Each row is a point. To make a cloud, some directions were put in groups of two or more. Within a group, all points are equally far from the middle, so they leave a hole (a ring in 2 directions, a hollow ball in 3). The other directions are filled evenly. Then the cloud was stretched, turned, moved and blurred a little. How many holes are there, and how many directions does each take, smallest first?

Cloud:
[[-47  19 -27]
 [ 52  11   3]
 [-54 -18 -16]
 [-11 -63 -30]
 [-14 -15  45]
 [-56 -30   4]
 [-26  61 -12]
 [  0  42 -21]
 [-36  -8  50]
 [-59 -14 -14]
 [ 10 -48 -57]
 [-35 -33  30]
 [ 50   2 -46]
 [-17 -24  41]
 [  2 -72   4]
 [-70  -7  -7]
 [-53 -17  41]
 [-17  74  16]
 [ 10  17  41]
 [-28 -34  31]]
Holes: 1 (2)

Cloud, 22 rows:
[[ 13  25 -27]
 [ 16 -26   7]
 [-10  20   4]
 [ 77  -9 -42]
 [-14   2  46]
 [ 10  19  28]
 [-24 -76  10]
 [ 74  62 -42]
 [ 61 -42   3]
 [ 18  24  28]
 [ 30  -8  16]
 [ 65 -20 -73]
 [ 46 -41 -58]
 [ 16  31  31]
 [  3 -26 -51]
 [ -4  43 -21]
 [-11  24 -35]
 [ 30  28 -21]
 [  1 -70   2]
 [ 47 -27 -40]
 [-23 -25  -8]
 [ 60 -26 -34]]
Holes: 0

Cloud, 30 rows:
[[  9 -12  35  63]
 [-44 -25  -2  46]
 [ 31  10 -34 -61]
 [ 47   7  50 -25]
 [-21  67 -50  -5]
 [-30  -6 -52  17]
 [ 38  26 -24  29]
 [ 37  36 -20 -61]
 [-59  -2  -8  48]
 [ 20  29  27  52]
 [-24   8  47 -10]
 [ 39  26 -13  36]
 [ 46 -40  48   4]
 [-45  60 -44 -14]
 [ 18 -42  51  -8]
 [-49  33 -51  22]
 [-46 -24  -5  46]
 [-32 -35  12  48]
 [-64  17 -26  36]
 [-34 -35 -23  15]
 [ 29 -46  43  28]
 [ 42  43 -14 -55]
 [-30 -38 -22   4]
 [ 30  63 -11 -38]
 [-28  54 -38 -44]
 [-13 -43  28 -17]
 [ 24  54  21  24]
 [ 24 -38  38  45]
 [-25 -30   2 -32]
 [ -4  27 -35 -64]]
Holes: 2 (2, 2)

Cloud:
[[-95 -39 -19  -4   3 -33]
 [-29   4 -16  84 -76  48]
 [ -6   3 -69  14 -24   4]
 [  2 -27  54 -20  39 -43]
 [ 23 -20  67 -40  48  -1]
 [-40  -7 -16  21  12 -24]
 [ 46  10  20 -22 -69  55]
 [ -1  19  -2   6 -11  71]
 [-19 -33  -9  60 -57  36]
 [-12 -38  21 -20  97 -30]
 [-40  18 -31  16 -37   0]
 [ 49   5 -14 -34  36  22]
 [  5   5  19 -75  57   5]
 [  0 -42 -24 -41   7  12]
 [-23  43  15 -24  79 -18]
 [-61  20  -2 -38   8  20]
 [ 26   5 -20 -29 -18   0]
 [-36  38 -30  -2  13  51]
 [ 19   0  28 -38 -12 -15]
 [-32 -27 -15  24  47  33]
 [ 42 -28   9  11 -47  41]
 [-80 -26 -44  28 -42  16]
 [-21  11  21  24 -71  64]
 [-33  29 -17 -47  -6  29]
 [ 49  23  -8  -7  -9   8]
 [  8  37  42 -25  29  25]
 [ 46  -1   3  -1  33  -1]
 [ 49 -13  24 -10 -50  11]
 [-12 -35  57  32  46  14]
 [ 29 -15 -20  -2  -6   2]
 [ 20  -9  24 -56  34  16]
 [  8  11  -9 -68  24  31]
 [-77 -43 -20  -1  96 -16]
 [  9   0 -44  30 -35   5]
 [-85 -22 -52  21 -27  25]
 [-32 -61  46 -27  44 -13]
 [-91 -59  11   4  23 -18]
 [-57  -4 -16  55 -28  23]
 [ 36  -6  22 -38 -68  40]
 [ 37 -13  44  12 -51  58]
 [-71  -6  -3  30  39 -21]
 [ 34 -23  19   3  18   2]
 [-26  11 -11  62 -52  66]
 [-59  -9 -63  46 -62  34]
 [-57 -22 -58  17 -16  -4]
 [ 20 -24   8  10  71   5]]
Holes: 1 (3)
